Each wall is flat, endless, passes through zero and stands at right angles to its row. A trip goes straight from one point to another. Which walls does it cross, in order?

Walls:
(1): [ 60 -10]
(2): [-14  28]
(3): [11 29]
(4): [-3 -9]
Trips:
[-30 -21] to [-18 -13] => none
[  1 -18] to [-32   1] => 1, 2
[  8 -33] to [-16  -6] => 1, 2
[-16  -1] to [ 0 -8] => 2, 1
[43 -2] to [-10 -53] => 4, 3, 1
[-30 -44] to [ -8 -28] => none
[-12  10] to [31 -2] => 1, 2
[-17  13] to [0 8] => none

Walls:
(1): [  9  -6 -20 -13 -18  35   7   2  10 -13 -21]
(2): [ -4  19   9  -9  17  37  15  12 -14  -5  -7]
(3): [ -4 -15 -23  -3  15   2 -32   7  25   9 -41]
(4): [ 16  31  16  26 -19   7  12 -29 -19  22 -26]
(5): [ 14  35 -41   0 -43 -10  -3  13  -1  10   5]
(6): [ -9 -15  -1 -23  52 -33 -34  28  10 -54  10]
(7): [ 34   4  -2 -19 -20 -24  13  25  10 -17 -20]
Trips:
[-31  11  -5 -33  -8  11   6  16  22  -2 -25] to [ 16   0   2   3 -36  20  33  10  -7   0  15] => 6, 3, 4
[-29 -15   0  36   4  12  10  -8  26  18 -13] to [-34   3  -4  37 -56  -8   0  -2  -9  -8  19] => 1, 5, 3
[-34  10  26  47 -60  29 -15 -23  49 -39  -1] to [-30   5 -13  49  -1 -25  -1 -27  -9  19 -20] => 3, 1
[ -3 -29 -14 -17  -2  22  41 -15  23 -23  14] to [-21 -18  -2  15 -14 -22 -10 -12  13   5  43] => 7, 2, 6, 1, 5
[ -9  22   4   5 -11  38  11  22 -21  14 -29] to [  8 -23 -13  14  22 -31  -4  -8  11 -19 -18] => 7, 5, 6, 2, 4, 1
[  2  -7  15 -30  21 -25 -15   6  -5  29  -2] to [ 10   2 -13   6  -5  -1  15  -8  -9   7 -20] => 4, 6, 5, 1, 2

Walls:
(1): [ -6 -15   9  -9   2  30 -13  26  -4  -3   6   0 -11  -5  37  34 -17 -17
  28  15 -16 -21   2  12 -30  12   6   2  11  19   8 -15]
(2): [ 13 -29  29 -12 -28   3  13 -51  -7  31   6 -28  -9 -32  19  13 -27  -4
  54 -13   6 -13  18 -24  32 -15   9  28  -7   6  -4   2]
(3): [-39 -21   2 -21  26  -1   1  22 -21  11  -5  19  -5   0  18 -22  15  -4
   1   5 -12  32 -19  -7   4  10  -7   3 -19  10 -23 -42]
(4): [ 25   4  12 -18  15 -11  12  14 -15  11  13   5   8 -14  -1  26  31  -5
  -7  13 -10 -38  19  -5 -33   8 -12  16 -17   1  21  18]
(5): [ 21 -19 -12  28  -9   8 -11  -2 -24 -10  -6 -16 -28 -25 -38 -29  -8   6
 -37  -3   2   9 -26  -1  12 -23 -18 -22  30  -3   8  19]
(6): [-21   3 -11  -6 -23  27  -5  -4  17  -8  -7 -12   7   3 -15   6  30  -6
   5 -35  16   4  -3  22   2  -2  -9  -5   7 -15   5 -21]
(7): [  5   0  20 -26   4   9  -3  -4 -22 -10   1   1 -11  23  16  12 -29   4
 -20 -14   4 -18   2 -19  15 -45 -12  39   1 -18  -4  -4]
Trips:
[-21 -13   1 -11  11 -24  -3 -26   3   4  35  -8   9 -34 -40   2   3 -17
  19 -27  33 -11  14 -56  31   5 -19  16   3  32  -9  26] to [ -1   0 -16  10   8   1   3 -13 -10 -25   5  21 -11  14   9  34   3  33
   7   6  35   7  -5  -6  24  38 -12  29 -15   7   0  14] => 5
[-25  45  -2  20   3   3   5 -10   6 -10   3  15  10  -2 -14   9  13  12
 -20   3   0 -23 -14 -21  34  14 -13  -5  17  18  -6  18] to [-11   0 -19  15 -17  -9 -19 -39  22   5 -38  25  40  10  17   8  15  42
  18  16  -1 -11   6   4  12 -21   2   2  -3  -1   9  -3] => 5, 2
[ -2  12   4 -14  -4  -3  11 -17  -8  -5 -22  17  26   6  31 -19  15   3
  -6  10  25   9 -15  -6  21  39 -21 -22   7  15  31  17] to [ -9   8 -25 -14 -18   9  19   3 -22 -22 -34  27  -4  24  21   8  48  14
 -27 -10   2  -6 -23   4 -13   5 -24  15 -15  19  24  -2] => 6, 4, 7
[ 10  15 -14  -8 -13  -1  10 -27  11  11 -23  27  10  35  -1  -9  12 -45
  -8  -7  -7  23 -22 -17  22 -20 -13  -8 -20   8  10 -14] to [ 44 -16   4  -1  -9  24 -13 -10  -8 -15   1  -6  -7 -11   6  -3  -4  -3
   2  -8  -2  -2   0  22 -17  -1   8  50   5 -17 -12  28] => 2, 5, 3, 4, 1, 6
